Each row of a before or after table is a point. The points were changed in one or more steps. Then noise was added and the rows were shuffled. The steps act on columns, c1 being the first. Write out the steps. A step turns or swaps two columns, mirrors them in a line or flattens them onto one, adds a multiple of one to another, or multiplies or shifts one. Angles are multiples of 10 degrees, from the lower column toward the higher: turns from -170 to 170, lines from 10 to 170 but not 90. Use the fewest steps. Two steps may share a column if one is a turn and the other turns, adds or multiplies; they go together, in the order done. Otherwise the lowest column goes first.

Before (14 x 3):
array([[ 11,  24, -10],
       [ -9, -20,  47],
       [-31,  25,  -9],
       [ 45, -27,   1],
       [ -2, -19,   6],
       [ 24, -22, -18],
       [  1,  -1, -29],
       [  8,   2, -11],
       [ 40,   6, -13],
       [-36, -28,   9],
       [  4,   7, -19],
       [ 27,  33, -38],
       [-21,  -7,  -6],
       [  1, -19,  15]])
After (14 x 3):
array([[ 12,   8, -39],
       [ -1, -21, -24],
       [  5,  -4, -39],
       [  0, -23, -14],
       [  6,   1, -42],
       [ 27, -10, -73],
       [-31,  71, -39],
       [  2,  -2, -59],
       [-10,  -8,  20],
       [ 41, -58, -40],
       [ 19, -57, -45],
       [-34,  20, -27],
       [-24,  22, -32],
       [ 42, -97, -30]])
Steps: add -1.5 times c1 to c2; shift c3 by -30

Before:
array([[ 37, -45,  15,  -5],
       [-39,  35,  57, -14],
       [-44,   9,  25, -27],
       [ 27, -29,  -3, -10],
       [  4,   1,  40,  -3],
       [-37,  19,  30,   0],
       [ 32, -52,  30,  38],
       [ 40, -51,  38,   5],
       [-18,  37,  22, -13],
       [ 29, -43,   7,  26],
       [ 64, -15,   8,  -7],
       [-40,  45,  26,   3]])
After:
array([[ -7, -32,  18, -25],
       [-29, -15,  54, -17],
       [-17, -44,  12,  65],
       [ -8,  10, -47, -71],
       [-39,   1,  -9, -10],
       [-24, -46,  15, -12],
       [-48, -50,   7,  12],
       [-41,  33, -45, -34],
       [-39, -51,   5,  96],
       [-16,  36, -13, -31],
       [-11,  45, -32,   6],
       [-14,  20, -39,   1]])
Steps: turn c1 and c3 by 110 degrees; add 0.3 times c2 to c3; multiply c4 by 2.5

Before, 10 rows:
array([[  9,   1,  12,  27, -18,  14],
       [ -1,  -4,  -5,  13,  19,  25],
       [  4, -21,  -3,  12, -20,  20],
       [-25,  -9,  21, -19, -18, -20],
       [-15,   4, -20, -23,  30, -11],
       [-36,  -3,  -8,  -5, -25, -38],
       [ -6,  10, -20, -21,   1,  -3],
       [  5,   7, -21, -15,  17,   4],
       [-58,   3,   3, -11, -40, -11],
       [ -3, -19,   0,  17, -12,  15]])
After:
array([[ -6,  23, -23, -25,  -4,  -6],
       [  4, -34,  -4,  13,  -6,  50],
       [  1,  -2,  -5,  14,  18,  64],
       [ -4, -34,  -1,  19,  -1,  39],
       [  3,  25, -20, -13,  10,  13],
       [-38, -13,  -6,  -7, -19, -97],
       [-61,  -9,   3, -13, -40, -26],
       [  7, -27,  10,  26, -16,  37],
       [-16,  34, -19, -23,  25, -26],
       [-24,  -2,  20, -20, -10, -51]])
Steps: turn c2 and c5 by -30 degrees; add -0.7 times c4 to c2; multiply c6 by 2.5

Before, 8 rows:
array([[ 39,  -9, -20,  -3,  19,  51,   3,  24],
       [ 26, -16, -45,  73,   7, -58,   9,  37],
       [ 42, -12, -26,  56, -23, -54,  19,  83],
       [ -3,  20, -39, -22, -14,   5, -16,  -5],
       [-20, -47,   0,  18, -44,   0,  47,  31],
       [ 55,  21, -13,  28,  -7,  10, -20,  -3],
       [ 42,  -2,  -6, -31,  17,   5, -29, -14],
       [  7,   2,  -3,  -6,   6,  28, -50,   5]])
After:
array([[  5,  31,  32, -23,  -4,   7, -21,  -3],
       [  0, -54,  16,  25, -11, -12,  -1,  69],
       [ -8,   1,  30,  66,  59, -31,  -9,  65],
       [-16,  -1,  48,  94,  31, -47,  11,  21],
       [  8,  21,   3,  37,   5,  27, -18, -12],
       [ 11,   1,   4,  -9,  20,  29, -26, -36],
       [  9,   2,   5, -41,   5,  14,  -3, -27],
       [ 21,  -8,  20,  -5,  21,  61,  17,   3]])
Steps: flatten c1 and c6 onto the line at 70 degrees; mirror c2 and c3 in the line at 170 degrees; multiply c4 by 1.3; turn c5 and c7 by 50 degrees; turn c5 and c8 by -60 degrees
